Each row is a point. Each copy is the shape, with its points in the same order, turned, moved and blurred by noise. Some copies are also mirrored. Which?

Shape (8 x 3):
[[-18  16 -32]
 [-34 -37 -22]
 [ -6 -21 -12]
 [ 16  19   1]
 [ 34 -38 -17]
 [ 21 -56  32]
 [  2  -6  21]
 [-46   3  19]]
Copy 1 (8 x 3):
[[-27  10 -25]
 [-32 -40 -19]
 [-14 -24  -8]
 [ -1  20  11]
 [ 31 -28  -4]
 [ 15 -51  44]
 [ -7  -6  31]
 [-58  -8  18]]
Copy 1 is: only turned
Copy 2 (8 x 3):
[[ -7 -15 -45]
 [-13  41 -37]
 [  4  16 -15]
 [  8 -26  -5]
 [ 45  21  -9]
 [ 24  43  37]
 [ -2   0  14]
 [-47   7  -3]]
Copy 2 is: mirrored

Shape (10 x 4):
[[  9  -6  36  45]
 [-25 -37  10  -8]
 [ 42  26 -13 -10]
 [  2  29  -2   8]
 [-54 -12  -4 -44]
 [ 45   8 -11  19]
 [ 27  13  28  -2]
 [  7  -5   6  15]
 [-52 -16  11 -43]
 [ 19  25   4 -19]]
Copy 1 (10 x 4):
[[  4   1  37  53]
 [ -3 -44  20  -7]
 [ 50  31 -11   5]
 [  2  27   1   3]
 [-17 -28  18 -56]
 [ 41  15 -14  37]
 [ 39  16  29  12]
 [  7  -3  11  20]
 [-16 -29  27 -48]
 [ 34  24  10  -9]]
Copy 1 is: only turned
Copy 2 (10 x 4):
[[  6  49   8  28]
 [-44   9   6 -13]
 [ 45  -8 -26 -16]
 [ 19 -11   7  16]
 [-43 -33  33 -39]
 [ 26  12 -43   6]
 [ 33  14   3  -5]
 [ -2  14  -9   9]
 [-40 -23  43 -32]
 [ 27  -4   1 -18]]
Copy 2 is: mirrored
Copy 3 (10 x 4):
[[ 21  -8   3  53]
 [ -1 -35  31 -13]
 [  2  36 -34  -9]
 [-10  35   6   6]
 [-18  -9  55 -47]
 [ -3  14 -42  16]
 [ 32  17  -8   5]
 [ -1  -2  -1  13]
 [ -6 -15  58 -45]
 [ 10  28  -4 -18]]
Copy 3 is: only turned
Copy 4 (10 x 4):
[[ 61  -4   9  28]
 [ 11 -30  52  -5]
 [ 11  40 -13 -24]
 [  3  19   3  16]
 [-35 -13  70  -2]
 [ 32  15 -22 -16]
 [ 36  33  18  -2]
 [ 26  -5  10   3]
 [-21 -12  77   3]
 [  5  34  16  -8]]
Copy 4 is: only turned

Shape (8 x 4):
[[-25   4 -24   7]
 [ 10  11 -32  -4]
 [ 41 -13   4 -62]
 [-15 -13   4  49]
 [ -9  19   6  29]
 [ -8 -25 -50 -16]
 [ 53   8   0 -19]
 [-15 -17  -3  15]]
Copy 1 (8 x 4):
[[-13   5 -14  24]
 [-19  -9   0  -5]
 [ 38 -33 -28 -53]
 [ 16   1  18  55]
 [ 12  20  20  23]
 [-24 -38 -33  12]
 [ 22 -22  15 -41]
 [ 15  -6  -8  36]]
Copy 1 is: mirrored
Copy 2 (8 x 4):
[[ -4  57 -25  -3]
 [ 18  22 -21 -34]
 [-29 -21  17 -53]
 [ 17  20 -37  36]
 [ 23  32   0  21]
 [-11  26 -52 -42]
 [ 16 -23  11 -38]
 [ -2  23 -24  12]]
Copy 2 is: only turned

Shape (10 x 6):
[[ -6  35  21   2 -15   2]
 [ -3  39  16  41  10  25]
 [ 19 -40 -35 -43  58 -27]
 [  4  36  37  14 -13  57]
 [-26 -37   5  -2  27 -14]
 [ 12  20   5 -18  30   3]
 [  5  41  33   7  23  19]
 [ 25 -38  12  23  -7 -10]
 [ 32 -30 -19  20 -11 -18]
 [-23   3 -20 -20  30  15]]
Copy 1 (10 x 6):
[[ -4  34 -11  14   8 -20]
 [ 15  43   3  25  55  -6]
 [  9 -84  23 -27  13  29]
 [ -3  67 -10  -6  40   5]
 [  1 -26  21  18   5  43]
 [-12 -10  -5 -10  32  -4]
 [-17  23   4   4  47 -13]
 [ 24   6  52  -8  -4  11]
 [ 48  -8  39 -17  -4   2]
 [  9 -18 -26   5  37  32]]
Copy 1 is: only turned
Copy 2 (10 x 6):
[[  8   4  39  26  24  21]
 [ -3  45  23  19  21  47]
 [-57 -28 -19 -50  13 -29]
 [ 36  35  46   9 -10  37]
 [ -3 -20 -34 -18  18  13]
 [-22  -3  31 -17  16   9]
 [  1  18  44 -10  24  40]
 [ 20  17 -21  -6  37 -23]
 [ -5  22 -22   5  38 -38]
 [-35  -8   3  -9 -10  19]]
Copy 2 is: only turned
